Rows are points. The points of each table are mixes of a few directions, plus a little noise. Count the directions of each table, and those that both share. Where both have some left over, give the other angles between the two spaces (their principal angles), to ten degrees, smallest first.
(in the rows, 128 means zero)

First:
[[ 71 146 186]
 [154 102  99]
 [133 122 123]
 [154 158 108]
 [129 113 126]]
Second:
[[127 129 128]
 [138 101 113]
 [105 188 159]
 [138 102 113]
 [145  86 104]
 [138 100 113]
 [106 188 162]]
Directions: first 2, second 1, shared 1

First, 8 rows:
[[159 156 118 104]
 [117 116 120 132]
 [125 129  75 106]
 [127 189 114  93]
 [128 133 188 151]
 [129 106  98 126]
 [128 124 179 151]
 [111  72 130 160]]
Second:
[[113 145 115 169]
 [134 107 146  79]
 [106 104 150  81]
 [ 96 122 136 123]
 [194 142 111 141]
 [126 149 111 174]]
Directions: first 3, second 2, shared 1; angles 90

First:
[[103  98 133  60 140 109 165  63]
 [155 135 123 166 119 134 124 159]
 [162 140 121 179 116 137 120 171]
 [100 114 133  81 137 119 140  87]
 [132 102 128  97 131 113 163  93]
 [174  93 120 131 120 112 186 113]
 [108 151 132 137 130 139  92 145]
 [ 94 154 134 126 133 140  85 140]
 [125 165 129 175 123 149  77 180]]
Second (8 x 8):
[[167 126 121 167 117 129 139 156]
 [165 127 121 163 118 129 139 154]
 [ 99 130 134  99 137 127 119 108]
 [157 127 123 156 121 129 136 148]
 [153 127 123 155 121 129 135 145]
 [165 127 121 166 118 130 138 155]
 [ 93 129 134  92 138 125 117 102]
 [ 25 133 148  27 156 124  99  56]]
Directions: first 2, second 1, shared 1

First:
[[ 95 165 107 110 154 102 141 178 144]
 [ 78 143  85 128 176 121 118 183 130]
 [133 148 130 141 144 148 137 150 129]
 [117 133 113 151  96 114 115 121 140]
 [150 132 146 132 155 162 141 138 117]
 [132  71 131 105 103 108 105  76 110]
 [182 169 181 135  96 147 168 115 143]
 [140  65 133 121  94 121  99  64 108]]
Second, 9 rows:
[[123 142 121 114 143 138 140 111 121]
 [123 125 153 136  99 114 109 154 120]
 [136 124  94 119 173 166 199  98 144]
 [162  89  73 150 171 151 169 107 176]
 [142  98 124 151 123 132 147 147 150]
 [124 134 145 131 102  99  68 140 117]
 [110 165 128  95 146 139 137  99 103]
 [134 134 120 130 122  95  47 116 127]
 [ 99 142 194 124  73 119 135 180  92]]
Directions: first 4, second 3, shared 0; angles 50, 70, 70

First (11 x 11):
[[137 167 144 101 149 152  70 125  91 125 100]
 [142 123 177  92 106 133 137 121 167 127 111]
 [116 152  66 168 165 108 111 155  94 136 131]
 [124 104 122 127 110 126 157 103 132 129 150]
 [118 129  59 113 128  96 160  64  95 149 161]
 [120 147 103 163 158 135  95 160  95 124 123]
 [124  84 142 129  95 125 178 109 161 125 153]
 [126  79 166 115  86 150 161  96 146 116 153]
 [146 123 207  90 105 154 117 134 169 116  99]
 [128 144 108 130 141 115 123 132 122 135 123]
 [126 156 114 179 166 115  99 209 138 126 102]]
Second (11 x 11):
[[146 193  70 141  91 116 144 179 165 132 104]
 [135 130 138 142 125 101 136 151 111 143 142]
 [127 164  84 127 103 132 128 150 162 124 111]
 [164  79 169 129 158 117 152 104  76 131  98]
 [ 98  76 141  96 145 145  96 110 124 126 164]
 [119 171  81  98 116 163 110 146 188 118 154]
 [124 130 179 131 158 139 130  94 113 130 174]
 [173  93 141 111 151 116 143 137  96 136 115]
 [140 133 112 146 114 120 145 124 121 121  70]
 [ 45  85 129 157  99 131  94  80 127 108  92]
 [138 151 162 127 149 127 134 131 123 139 186]]
Directions: first 4, second 5, shared 0; angles 40, 60, 90, 90

First (9 x 14):
[[135 133 125 127 129 121 122 120 131 121 143 123 122 128]
 [187 170 105 118 134  73  75  61 156  74 249  88  79 124]
 [128 128 128 128 128 128 128 127 128 128 129 128 128 128]
 [105 112 137 132 126 149 148 154 117 149  81 143 147 129]
 [122 124 130 129 127 134 133 135 125 134 115 132 133 128]
 [101 109 138 133 125 153 152 159 115 153  73 146 150 130]
 [110 115 135 131 126 145 144 149 119 145  90 140 143 129]
 [150 144 119 124 130 107 108 103 139 107 174 113 109 127]
 [113 118 134 131 126 141 141 145 121 142  98 138 140 129]]
Second (9 x 14):
[[125 123 114 101 126 109 164 117 150 129 121 134 149 167]
 [153  91 150 155 119 132 136 136  90 126 153 134  85  99]
 [121 116 139 118 140 144  84 144  91 149 144 131 113 118]
 [127 125 143 140 117 114 129 147  87 140 143 117  94 106]
 [126 152 123 137 134 133 118 135 183  92  96 113 152 145]
 [119 155  99 117 115 114 176  85 140 149 125 141 157 124]
 [128 156 135 137 135 150  92 174 168  93 103  99 120 151]
 [144 102 133 129 129 160 115 121  84 156 161 151 100 103]
 [109 131 116 118 137  96 137  93 158 118 106 133 184 138]]
Directions: first 1, second 6, shared 0; angles 80

First (8 x 18):
[[111 103 137 134 131 120 136 140 137 103 114 144 133 141 126 120 117 111]
 [105 124 157 154 120 184  98 115 145  82 146 156 145 137 113  68 112 167]
 [165 147  88  92 138  68 177 142 102 192 114  81 101 106 146 206 152  89]
 [163 125  71 100 135  53 196 161 116 175 109  98 110 141 134 215 154  56]
 [124 131 135 152 113 168  80 108 144 110 156 155 148 153 111  85 126 158]
 [118 135 147 124 139 148 156 133 120 109 123 115 118  98 133 119 118 145]
 [126 141 139 147 118 177  97 109 138 110 156 143 142 136 113  87 126 167]
 [113 117 150 122 129 103  85 116 122 144 108 131 126 115 146 124 118 129]]
Second, 9 rows:
[[148 153 123 103 131  93 103 110 101 194 121  94 110  92 153 163 142 134]
 [103  96 134 158 127 161 153 151 159  53 132 166 150 168 100  89 114 119]
 [158 170 116  97 129 104 105 103  94 206 133  82 104  82 154 167 146 146]
 [138 142 125 123 128 130 129 121 120 142 133 119 123 119 130 134 133 138]
 [125 128 127 139 127 154 141 132 138 102 141 138 134 140 116 113 126 134]
 [145 148 124 110 130 106 113 112 109 174 126 103 114 102 143 151 139 138]
 [115 114 130 150 124 164 149 142 149  78 139 152 142 154 106  99 121 131]
 [153 161 119 115 129 126 122 111 109 172 141 100 113 101 137 146 141 146]
 [ 66  41 155 161 127 113 134 168 172  30  88 200 160 194 112  87  93  72]]
Directions: first 4, second 2, shared 2
